Each row is a point. To make a cloud, some directions were put in groups of two or more. Within a group, all points are equally far from the middle, so they leave a hole (a ring in 2 directions, a hollow ball in 3). The other directions are filled evenly. Then the cloud was stretched, turned, moved and blurred a little. How many holes are there, and how many directions does each take, smallest first?

Cloud:
array([[ 42,   7],
       [-29, -22],
       [ 42,   6],
       [-27,  55],
       [-41, -10],
       [ -6, -29],
       [  9, -28],
       [ 42,   8],
       [  4, -29],
       [ -4,  62],
       [-35, -17],
       [-28,  54],
       [ 43,  16],
       [ 40,  -1],
       [-25, -24]])
Holes: 1 (2)

Cloud, 21 rows:
array([[-31,  46,   4],
       [-48,   1,  -2],
       [ 57, -10, -31],
       [ 16,  39, -50],
       [-19,   8,  18],
       [ 38, -12,  34],
       [ 54,  17,  24],
       [ 19, -37,  11],
       [ 71,  31,  23],
       [ 13, -16,  32],
       [-16,   2, -40],
       [ 48,   6, -55],
       [ -1,  58, -12],
       [  7, -22, -38],
       [ 43, -12, -19],
       [ -1,  43,   0],
       [ 19,  42, -10],
       [  8,  20,  27],
       [ 36, -22,   5],
       [ 15, -57, -22],
       [ 29, -31, -42]])
Holes: 0

Cloud:
array([[ 38,  43,  -9,  30],
       [-21, -18,  40, -34],
       [-39, -14,  19, -37],
       [-41,  47, -73,   4],
       [ 28, -25,   5, -20],
       [ 18,  13,  22, -24],
       [ 40,  -1, -24,  41],
       [-40,  -3,  21, -39],
       [-48,  15,   6,   1],
       [ 22,  40,  41,  11],
       [ -3,  34,  20,  -7],
       [-31,   1,  22, -30],
       [-30, -14,  14,  44],
       [-28,  -4,  31,   9],
       [  2, -25, -40,  30],
       [ 32,  37,  45,   0],
       [-31, -44, -46,  17],
       [-11,  60, -34, -42],
       [-33,  55,  14,  20],
       [-22,   6,  21,  49],
       [ -5,  41,  46,  15],
       [-17,  21, -28, -57],
       [ -5, -16, -11,   2],
       [-38,  38,  36,  37],
       [-29, -16, -60,   8],
       [ 14,  43,  17,  44],
       [  3,  21,  40,   3],
       [ 39,  55, -49,  37]])
Holes: 0

Cloud, 49 rows:
array([[-59,  -7, -25,  48,   7,   1],
       [  1,  21, -27,  28, -51,  27],
       [-42, -38,  21, -29, -13,   9],
       [ -8,   9,   6,  59,   7, -32],
       [-63, -12,   0, -16, -38,  60],
       [ 12, -31, -16,  16,  -3,  31],
       [-53,  27,  -5,   5,  -9, -36],
       [-35,   1,  34,  42, -50, -30],
       [ -9, -36, -38,  -9, -23,   7],
       [-13,  19,  40,  44, -50,  30],
       [ -4,  27, -16,  -6,  17,  28],
       [-53, -18,  44,   9, -46,  54],
       [ -2,  17,  -6, -22,  33,  45],
       [-19, -46,  39,  -4, -16,  21],
       [-59,  21,  11,   2, -45, -20],
       [  4,  30, -15,  17,  31,  39],
       [-21, -23, -27, -18, -35,  76],
       [-13,  26, -18,  43,  31, -10],
       [ -4,  -4, -15, -38, -42,  52],
       [ -7,  -3,   1, -42, -23,  48],
       [-46, -46,  37,   4,  -9,  -9],
       [-35, -54,  18,  38, -23,  -6],
       [-54,  41,   3,   8,   0,  27],
       [ -9,  19,  38,  42, -56,  27],
       [ -7,  15, -25, -15, -21,  -4],
       [-63, -24,  32,  18, -51, -30],
       [-62, -34,  29,   2, -51, -10],
       [ -9,  19,  30,  58,   1,  12],
       [-58, -16, -17,   0,   7,  47],
       [-58,  -6,  43,  26, -26,   3],
       [-24,  13,  41,  24, -31, -31],
       [-79,   1,  -7,   9,  17, -23],
       [  2, -22, -19,   8,  35,  46],
       [-33, -50,  23,  43,  29,  -6],
       [ 29,  -2,  15,  28,  -3,  54],
       [-62,  18,  38,  14,   2,   4],
       [  6,  -5,  26,  25, -45, -43],
       [-21, -59, -10,  34,   4, -13],
       [-26,  42,  19, -10, -13,  29],
       [ 14,  -2, -25,   0, -21,  63],
       [-24, -47,  42,   3,  -4,  20],
       [ 22,  -5,  40,   8, -37,  38],
       [ 25, -12,   2,  26, -16,  25],
       [-40,  17,  39,  17,  -1, -45],
       [-60, -31,  44,  16,  29, -18],
       [-42,   6, -13,  65,   4, -10],
       [ 17, -38,   5,  16, -48,  54],
       [-62,  21,  38,   9, -23,  34],
       [-40, -14,  20,  61,  16,  58]])
Holes: 2 (2, 2)

Cloud:
array([[-14,  44, -34,  24,  26,  -8],
       [ 45, -18, -26, -15,   3, -63],
       [-21, -29,  33, -14,  10, -48],
       [  6, -11, -39,   0, -11,  15],
       [-20,  39, -34,  29,  10,  -6],
       [  5, -26,  35, -10, -39,   1],
       [ 38,  -9, -27, -25, -38, -25],
       [ 57,  21, -20,   8,  11,  15],
       [ 54,  23,   7, -31, -27,   9],
       [ 39,  -1,  51,  14,  46, -24],
       [-12, -20,  19, -15, -28,  22],
       [  4, -39,  10,  31,  27, -55],
       [  9, -40,  23,  21,  19, -58],
       [ 50,  -7,  28, -36,  37, -27],
       [ 22,  62, -19, -14, -29, -35],
       [ 51,  33, -17,  -2,  45, -48],
       [  8,  36,  12,  35,  43, -60],
       [-10,  -8, -20,  31, -43, -23],
       [  9,  56,  -5, -50,  -9, -41],
       [-12,  34,  44, -27,  26, -47],
       [ 45,   1,  40,  27,  32, -56],
       [ 21,  37,  50,  26, -24,   0],
       [-32, -10,  28, -34,  10, -43],
       [ 48,  34, -18,  -6,  52, -30],
       [-25,  30,  25, -48,   5, -41],
       [-24,  17, -33, -15,  47,  -7],
       [-16, -13,  15, -37, -35,  -4],
       [-26,  -9,  19, -47,   0, -38],
       [-14, -13,  -1,  17, -38, -59],
       [  3,  42, -19,  17,  45, -57],
       [-13, -14, -13, -48,  31, -36],
       [ 58,   7,   6, -42,  35, -35],
       [-38,  -4,  13,  46, -11,   1],
       [ 29, -33,  24,  19,   2, -66],
       [ 38,  18,  25,  59,  15,  -5],
       [-23,  26,  37, -10,  52, -26],
       [-18,  -5, -41,  22,  36, -25],
       [-22,  39,  39,  16,  10,  19],
       [ 55,  43, -13,  -8, -31, -38],
       [ 42, -22,  46,  10,  15, -55],
       [-16, -30,  17,  -3,  34,  19],
       [ 45,  22,  21,  46, -31, -15],
       [ 38,  41, -13,   6,  36, -66],
       [ -2,  50,   9,  21, -33, -56],
       [-30,  19,  11,  15, -28, -65],
       [ -9,  39,  -1,  11,   1, -81],
       [  7,  29,  47,   9,  53, -15],
       [ 37,  -7,  47,  18, -26,  15],
       [ -8, -24,  -5,  54,  -8,  -3],
       [ 39,   2,  47,   8,  48,   2],
       [ 16, -23,   9,  41, -43, -15]])
Holes: 3 (2, 2, 2)

Cloud:
array([[ -5, -40, -33,   3,  15, -19,  -2, -58],
       [ 19,  -7,  20, -13, -11,  -7,  66, -30],
       [ 30, -28, -29, -14,   4,  54, -18,   6],
       [ -1, -56,  21,  15, -42,  44, -11,  -8],
       [ 21,  37, -23,  17,  38,  23,  24,   3],
       [ 50, -10, -27, -18, -16, -59,  18,  -6],
       [  3,   2, -30,  33,   2,  53,  41,   5],
       [-51, -50,  21,   5,  29,  20,  55,   0],
       [ 34,   0,   5,   2,  30,  32,  -7,  60],
       [-44, -27, -32,  31,  16,  23,  46, -28],
       [-65,  23,  -2,  -1, -14,  -5, -29,  19],
       [ -7,  26, -25,  47,  -5, -37,  23,   7],
       [-24, -10, -76, -26, -12, -33,  35,  12],
       [ -9, -79, -13,   9, -18,  21,  41,  44],
       [  2,  17,   1,   3, -58,   7,   2,  70],
       [ 31, -22,  45, -13, -53, -13,   1,  55],
       [-19, -80,  35, -21, -28,   9,  -1,  24],
       [-34, -20, -18,   0,  49,  22,  41, -29],
       [-24,   3, -35,  34,  25,   0, -33,  19],
       [-11,   2,   8, -12,   2, -47,  66, -20],
       [ 15, -12,  58,  -6, -55,  23,  26,  11],
       [ 10,   2, -40, -69,  31,  -6,   3,  31],
       [-36, -62, -14,  -5, -28,  28,  24,  49],
       [-29, -16, -46, -31,  25, -45,  11,  42],
       [-10,   5, -11, -43,   5, -24, -33, -33],
       [ -7,  16, -19,   5, -67,  -2,   9,  56],
       [-32,  11,   3, -27, -31,   7, -14,  75],
       [-42,   7,  29, -42,  28,  10,  13,  59],
       [ 34, -38,  47,   2, -45, -12,   6,  52],
       [-44, -60,  49, -26,   6,   0,  29,   3],
       [-12, -19,  47, -56,   1, -26, -14,  17],
       [-31, -58, -12, -22, -55,  19,   5,  40],
       [-28, -20,  -1,  18,  57, -23,  -5,  16],
       [-34, -24,  32, -33, -45,  30,  -3, -12],
       [-38, -23, -30,   8,  30, -31,   2, -42],
       [-45, -22, -66,  -7, -28, -27,  22,  23],
       [  9,  -1,  75,  -6, -16,  20,  37,  15],
       [  4, -76,  17,  16,   4, -43,   4,   1],
       [ 27, -13,  10, -35, -10, -69,  12,   9],
       [-52,   1, -41,  -8,  12, -47,   2,  27],
       [-54,  35, -31,  -6,  -8,   1, -26,  13],
       [ 42, -46,  23,  -2,  24,  -9,  36, -15],
       [ 36,  18,  -1,   0,   1, -29,   6, -34],
       [-23,  15,   1,  25, -49, -21,  44, -25],
       [ -6, -28,   5, -58, -10,  -2,  39,  64],
       [ 10,  -6,   0,  47, -37, -17, -11, -28],
       [-12, -18,  24,  29, -70, -32,  39,  -7],
       [ 43,   6,  -3, -29, -10, -54,  -8,   0],
       [-13,  55,  24, -34,  23,  11,   4,   8],
       [-30, -30,   1, -25,  48,   0,  28, -35],
       [-13, -24, -46,  53,   9, -24,  35,  16],
       [  0, -15,  21,  22,  40,   9,  68,  17],
       [  7, -86,  11,  30, -50,  -4,  30,  11],
       [-19, -55,  -3, -19, -19,  50,  10,  44],
       [ 31, -69,   3,  -6,  18, -30,  -7,  15],
       [-33,   3, -26, -32,  62, -14,   5,  18],
       [-51, -64,   2,  31, -16, -35,  16, -20],
       [-77,  -1,   3,   8, -39,   8,  12,  -4],
       [ 13, -27, -60,  45, -27, -18,  21,  22],
       [-19, -41, -30,  -3, -36, -21, -42, -24],
       [ -7, -41,  13,  17,   5,  51,  34,  58],
       [-50,  -7,  28,   7,  -2,  36, -35,  -7],
       [-12,  23,  28, -47,  -6,  12, -21, -16],
       [ 26, -19, -28, -61, -16, -12,  49,  -5],
       [-33, -48,  53, -17,  32,   3,   4,   9],
       [-30, -22,  -4,  66, -20,   3,  52, -10],
       [  3,  24, -51, -35, -36,  21,  22,  14],
       [-22, -65, -42,   4,  -2, -30,  12,  45],
       [  6,   6, -21, -24, -43, -54, -19, -15],
       [  9,  42,  12,  20,   4,   5, -14,  60],
       [ -8, -71, -29,  26,  -8, -13,  38,  47],
       [ 14,  -2, -10, -49,   5, -41,  19,  68],
       [ -2, -48,   9, -12,  48,  -9,  16, -33],
       [ 30, -45,  51,  -4, -25,  -4,  58,  12]])
Holes: 3 (2, 2, 4)
